Each row of a before or after table is a point. One or more steps were done to the points. Then noise was added and the rows were shuffled. The steps act on how far a point lies along the listed directions, d1 being the first. Write out the steps. A step turns or swaps two directions, mirrors them in a line or flattens them onto one, adds a multiple of one to another, or multiplies one. Angles are multiples of 10 degrees, from the lower direction toward the higher: turns from -170 to 170, lines from 10 to 170 but not 90. Use the fewest steps. Two steps may share a direction if one is a turn and the other turns, adds or multiplies; they go together, in the order done. Otherwise the lowest direction goes first.

Directions:
(1): [.22, -.53]
(2): [.53, .22]
Before (11 x 2):
[[.41, -.43],
[.66, .23],
[.19, .10],
[-.02, -.26],
[-.31, .51],
[.34, .25],
[.01, -.20],
[.61, .07],
[.09, .30],
[.71, .65],
[-.58, .63]]
After, 11 rows:
[[-.18, .07],
[.29, -.76],
[-.20, .16],
[.95, .37],
[-.26, .54],
[.31, -.06],
[.40, .13],
[.44, .50],
[.24, -.54],
[.28, .17],
[.30, .56]]
Steps: mirror d1 and d2 in the line at 100 degrees

Directions:
(1): [.15, -.19, .44, -.81, .12, -.29]
(2): [.32, -.49, -.71, -.14, -.24, -.28]
(3): [.00, .41, -.16, -.44, -.63, .46]
Before:
[[.11, .15, -.80, .71, -.30, .20],
[.01, .32, -.05, .25, .08, .07],
[-.01, .03, -.87, .23, -.43, .44],
[-.09, .26, -.24, .18, -.35, .61],
[-.31, .47, -.16, .37, -.30, .61],
[-.15, .21, .25, .38, -.12, .20],
[-.17, .27, .94, .16, .81, -.07],
[-.05, .06, .13, .05, -.26, .24],
[.25, .41, -.54, .32, -.62, .53],
[-.12, -.01, .63, -.03, .32, -.12]]
After, 10 rows:
[[-.14, .37, -.08, -.35, -.50, .52],
[.03, -.05, .17, -.16, -.25, .15],
[-.06, .10, .24, .58, .58, -.09],
[.06, .35, -.11, .06, -.07, .09],
[-.01, .24, -.40, -.42, -.51, .50],
[-.09, -.14, .26, .30, .29, -.18],
[.04, .19, -.03, -.44, -.44, .53],
[-.07, .13, .11, .12, -.32, .17],
[.12, .48, -.51, .02, -.65, .49],
[.31, .45, -.12, -.49, -.72, .48]]
Steps: turn d1 and d3 by -50 degrees; multiply d2 by 0.4

Directions:
(1): [.40, .05, .55, -.27, -.67, -.41, -.02, .15, -.43]
(2): [-.07, -.10, -.46, -.20, -.19, .01, -.94, -.27, -.31]
(3): [-.55, -.41, -.37, -.28, -.51, .26, .39, .38, -.21]
(4): [.48, .34, -.13, -.58, .32, .57, .00, .43, -.20]
(5): [.60, -.76, -.14, .34, .14, .19, .20, -.21, -.39]
Before, 14 rows:
[[.13, .13, .08, -.07, .03, -.13, -.85, -.24, -.08],
[-.40, .16, .32, .00, -.39, -.62, -.33, -.25, .06],
[.36, -.57, .15, .64, .24, -.42, -.16, -.74, .13],
[.71, .05, -.44, -.06, .75, .39, -.16, .05, -.06],
[.32, -.36, -.21, -.10, .16, .44, .10, .25, -.15],
[-.65, -.17, .04, -.32, -.70, -.16, .02, .34, -.18],
[.01, -.40, .07, .50, .07, -.22, .62, -.20, -.01],
[.29, .15, .31, .04, -.04, .10, .04, -.06, .00],
[-.12, -.03, .14, .10, .09, .14, .44, .13, -.22],
[.02, .26, .36, .01, -.30, -.18, -.15, -.38, .04],
[-.12, .26, .34, .00, -.41, -.36, -.11, -.21, .17],
[.23, .10, .17, -.08, .10, -.15, -.15, .07, .11],
[-.37, .27, .24, -.01, -.05, -.30, -.01, -.03, .60],
[-.15, .23, .52, .08, -.19, -.28, .09, -.45, .16]]
After:
[[-.17, -.79, -.03, .84, .16, -.49, -.06, -.91, .34],
[.49, -.27, -.17, -.30, .13, .49, .09, .41, -.26],
[-.64, .32, .33, .26, -.21, -.83, -.46, -.45, .36],
[-.23, .29, .30, .23, -.18, -.42, -.19, -.44, .40],
[.22, -.87, .11, .75, -.02, -.33, .75, -.37, -.20],
[-.41, .57, -.02, -.19, .09, -.09, -.92, -.11, .28],
[-.41, .01, .16, .17, -.09, -.30, .09, -.13, .57],
[-.25, .05, .38, .39, -.03, -.27, .10, -.66, .30],
[.17, -.28, .14, .19, .12, .19, .50, .05, -.42],
[.34, .08, .17, .10, .19, .24, .04, -.10, .03],
[-.41, .14, .36, -.19, -.57, -.50, -.26, .15, -.04],
[.59, .07, -.61, -.48, .63, .72, -.02, .45, -.16],
[-.15, .30, .27, .20, -.07, -.18, -.21, -.50, .26],
[.16, .08, .05, -.03, .26, -.03, -.15, .08, .18]]
Steps: turn d1 and d3 by -50 degrees; multiply d1 by 0.7; add -1 times d2 to d5; multiply d4 by 1.6

Directions:
(1): [.34, .16, -.71, .54, -.10, .04, -.65, -.71, .16, .32, -.05, .00]
(2): [.49, .78, .05, .55, -.22, -.37, .24, .63, .24, .04, .33, .16]
(3): [-.59, .46, .48, .08, -.49, -.46, -.04, -.38, -.31, .43, -.06, -.57]
(4): [.57, -.21, -.54, -.27, .08, -.29, .63, .04, -.28, .32, -.08, -.75]
(5): [.06, -.54, .27, .33, -.45, .29, -.11, .19, .79, -.13, .11, -.72]
Before, 11 rows:
[[.00, .18, .09, .19, .04, -.13, -.10, .11, .23, -.13, .05, .11],
[.30, -.09, .15, .34, -.18, -.09, .17, .39, .32, .07, .09, -.47],
[-.02, -.03, .03, -.18, -.12, -.11, .19, .06, -.01, .03, .09, -.25],
[-.09, .02, -.01, -.02, .14, .11, .09, .16, .08, -.05, .06, .08],
[.05, -.02, -.33, -.05, .15, .14, -.09, -.25, -.30, -.01, -.12, .20],
[-.12, .02, .09, -.22, -.06, -.10, .15, -.01, -.22, .04, .22, -.37],
[.21, .06, -.03, -.23, -.07, -.21, .45, .29, -.15, .02, .03, -.13],
[-.25, .44, .11, .10, -.03, .05, -.42, -.13, .05, -.01, .05, .56],
[-.32, .25, .46, .51, -.42, .03, -.35, -.23, .33, .13, .16, .09],
[.16, .06, .05, .11, -.10, .05, -.02, .02, .23, .13, .05, -.34],
[-.26, -.34, .07, -.45, .10, .04, .32, -.01, -.37, -.10, -.24, -.05]]
After:
[[.01, .21, .15, .17, .08, -.15, -.02, .16, .16, -.14, .03, .13],
[-.73, .38, .92, .25, -.29, .01, -.23, .08, .10, -.10, .17, .55],
[.14, .25, .17, -.08, .17, -.30, .43, .47, -.31, .07, .02, .10],
[-.28, .23, .30, .26, -.28, .16, -.56, -.03, .44, -.07, .12, .26],
[-.08, .15, -.02, -.16, -.05, -.12, .05, -.08, -.10, .06, .06, -.03],
[.12, -.33, -.22, .08, -.13, .25, -.05, -.08, .09, -.06, -.09, -.28],
[-.05, -.27, -.35, -.10, .05, .07, -.09, -.46, -.28, .11, -.29, -.06],
[-.19, .15, .00, -.09, -.03, -.06, -.15, -.18, -.20, .07, .24, -.13],
[.01, -.01, -.23, .03, .18, .09, .05, .06, .02, .05, .07, .05],
[-.04, .18, .26, -.15, .06, -.08, .20, .23, -.07, .06, .01, -.02],
[.31, .13, -.34, -.07, -.11, -.22, .21, .00, -.13, .17, -.03, -.04]]
Steps: multiply d1 by 0.7; turn d1 and d5 by 120 degrees; add -1 times d3 to d4
